Each point is reached from the start by the listed moves, each made once or not at all, plus a little noise. Say if it took an odd or an even number of moves. Then give how often each move was made.

Moves:
(1): [0.099 0.010 0.049 -0.052 -0.019]
(2): [0.052 -0.020 0.009 -0.080 -0.024]
Start: [-0.014 0.023 -0.010 0.024 -0.019]
Points:
[0.083 0.035 0.041 -0.017 -0.037] => odd (1, 0)
[0.037 -0.001 0.003 -0.056 -0.039] => odd (0, 1)
[-0.015 0.020 -0.014 0.019 -0.020] => even (0, 0)

Moves:
(1): [0.005 0.049 -0.028 0.043 0.014]
(2): [0.038 -0.033 0.010 0.012 0.032]
(3): [-0.001 -0.022 0.023 0.044 -0.024]
Start: [-0.020 0.000 -0.001 -0.013 0.062]
Points:
[0.020 0.013 -0.017 0.045 0.113] => even (1, 1, 0)
[0.021 -0.004 0.007 0.081 0.082] => odd (1, 1, 1)

Moves:
(1): [-0.020 0.025 0.001 -0.043 0.022 0.023 0.029]
(2): [0.011 0.027 0.006 0.054 0.006 -0.006 0.001]
(3): [-0.039 -0.022 -0.041 -0.021 0.005 -0.013 -0.016]
(4): [0.001 0.009 0.050 -0.003 0.020 -0.008 -0.013]
(5): [-0.064 -0.060 -0.030 0.025 -0.026 0.061 -0.005]
(6): [0.021 0.041 0.050 0.052 -0.029 -0.066 0.012]
Start: [0.014 0.032 -0.021 0.019 -0.015 0.015 -0.018]
Points:
[-0.098 0.010 -0.037 0.031 0.011 0.071 -0.021] => odd (1, 1, 1, 1, 1, 0)
[-0.067 0.003 0.004 -0.005 0.002 0.091 -0.006] => odd (1, 0, 0, 1, 1, 0)
[-0.052 0.041 0.003 0.054 -0.046 0.034 0.017] => odd (1, 0, 0, 0, 1, 1)
[0.012 0.098 0.029 0.029 -0.021 -0.023 0.023] => even (1, 0, 0, 0, 0, 1)
[-0.017 0.043 0.055 0.148 -0.045 -0.005 -0.026] => even (0, 1, 0, 1, 1, 1)

Moves:
(1): [0.016 0.028 -0.023 0.024 0.008 0.031 -0.021 0.013]
(2): [0.005 -0.001 -0.013 0.034 -0.045 0.028 0.013 -0.001]
(3): [0.029 -0.026 0.007 0.040 -0.019 0.018 0.000 0.021]
(4): [-0.007 0.042 0.006 0.008 0.022 -0.011 0.051 0.034]
(5): [-0.012 -0.022 -0.013 -0.021 0.055 0.026 -0.047 0.019]
(6): [-0.021 -0.004 0.024 0.036 0.029 -0.005 -0.016 0.009]
(7): [0.016 0.014 0.014 0.014 -0.031 0.024 0.002 0.022]
(8): [0.013 0.002 0.031 -0.007 0.007 0.009 0.017 -0.016]
Start: [0.036 0.022 0.037 0.017 0.001 0.013 0.004 -0.009]
Points:
[0.100 0.032 0.036 0.095 -0.041 0.090 -0.017 0.041] => odd (1, 0, 1, 0, 0, 0, 1, 0)
[0.079 0.046 0.046 0.056 0.073 0.086 0.007 0.067] => odd (1, 0, 1, 1, 1, 0, 0, 1)
[0.078 0.015 0.075 0.098 0.047 0.117 -0.069 0.059] => even (1, 0, 1, 0, 1, 1, 1, 1)
[0.050 0.023 0.054 0.042 -0.034 0.048 0.034 -0.026] => even (0, 1, 0, 0, 0, 0, 0, 1)

Moves:
(1): [0.007 -0.016 0.022 0.005 0.015 0.000 0.007 0.001 -0.003 -0.032 -0.013 -0.005]
(2): [-0.015 -0.004 0.015 0.004 0.023 -0.004 -0.061 0.004 0.040 0.019 0.015 -0.011]
(3): [0.007 -0.001 0.014 0.022 -0.016 0.006 -0.009 0.031 -0.009 0.021 0.049 0.003]
(4): [-0.010 0.056 0.028 0.002 -0.006 -0.041 0.039 0.008 -0.034 0.021 -0.031 -0.004]
(5): [0.037 0.013 0.009 0.039 -0.001 0.004 -0.032 0.027 -0.015 0.012 -0.005 -0.051]
(6): [-0.033 -0.018 0.008 0.022 0.030 -0.047 0.012 0.013 0.020 0.028 -0.044 -0.023]
(7): [-0.017 -0.017 -0.030 0.003 0.022 -0.019 -0.024 -0.003 0.022 0.000 -0.005 0.020]
(8): [0.027 -0.039 0.001 -0.032 -0.015 0.004 -0.018 0.002 0.036 -0.021 -0.002 0.010]
(9): [0.009 0.019 -0.005 0.009 -0.030 0.006 0.052 -0.009 -0.011 -0.019 0.055 0.005]
(10): [0.029 -0.021 0.028 0.052 -0.005 0.007 0.012 0.011 0.008 -0.034 -0.056 -0.012]
(11): [-0.016 -0.020 0.024 -0.003 -0.024 -0.003 0.000 0.027 0.014 -0.049 0.009 0.009]
Start: [0.035 -0.040 -0.032 0.012 -0.002 -0.018 0.014 -0.029 -0.017 -0.009 0.023 -0.001]
Points:
[0.040 -0.095 0.042 0.137 0.028 -0.074 -0.025 0.042 0.065 -0.085 -0.018 -0.066] => even (1, 1, 0, 0, 1, 1, 1, 0, 1, 1, 1)
[-0.041 -0.020 -0.008 0.040 0.072 -0.135 -0.021 -0.005 0.027 0.058 -0.044 -0.024] => even (0, 1, 0, 1, 0, 1, 1, 0, 0, 0, 0)
[0.104 -0.120 0.051 0.064 -0.079 0.001 0.055 0.032 0.017 -0.138 0.055 0.009] => even (1, 0, 1, 0, 0, 0, 0, 1, 1, 1, 1)
[0.116 -0.026 0.012 0.106 -0.054 -0.049 0.032 0.032 -0.024 -0.028 0.028 -0.034] => odd (0, 0, 1, 1, 1, 0, 1, 1, 1, 1, 0)
[0.044 -0.035 0.018 0.077 0.020 -0.072 0.045 -0.009 -0.023 -0.058 -0.078 -0.008] => even (1, 0, 0, 1, 0, 0, 1, 0, 0, 1, 0)
[-0.008 -0.068 -0.015 0.037 0.049 -0.064 -0.037 -0.015 0.047 0.038 -0.007 -0.037] => even (0, 1, 0, 0, 0, 1, 0, 0, 0, 0, 0)
[0.022 -0.006 0.057 0.122 0.000 -0.091 0.058 0.033 0.001 0.023 0.018 -0.047] => even (0, 1, 1, 1, 0, 1, 0, 0, 1, 1, 0)
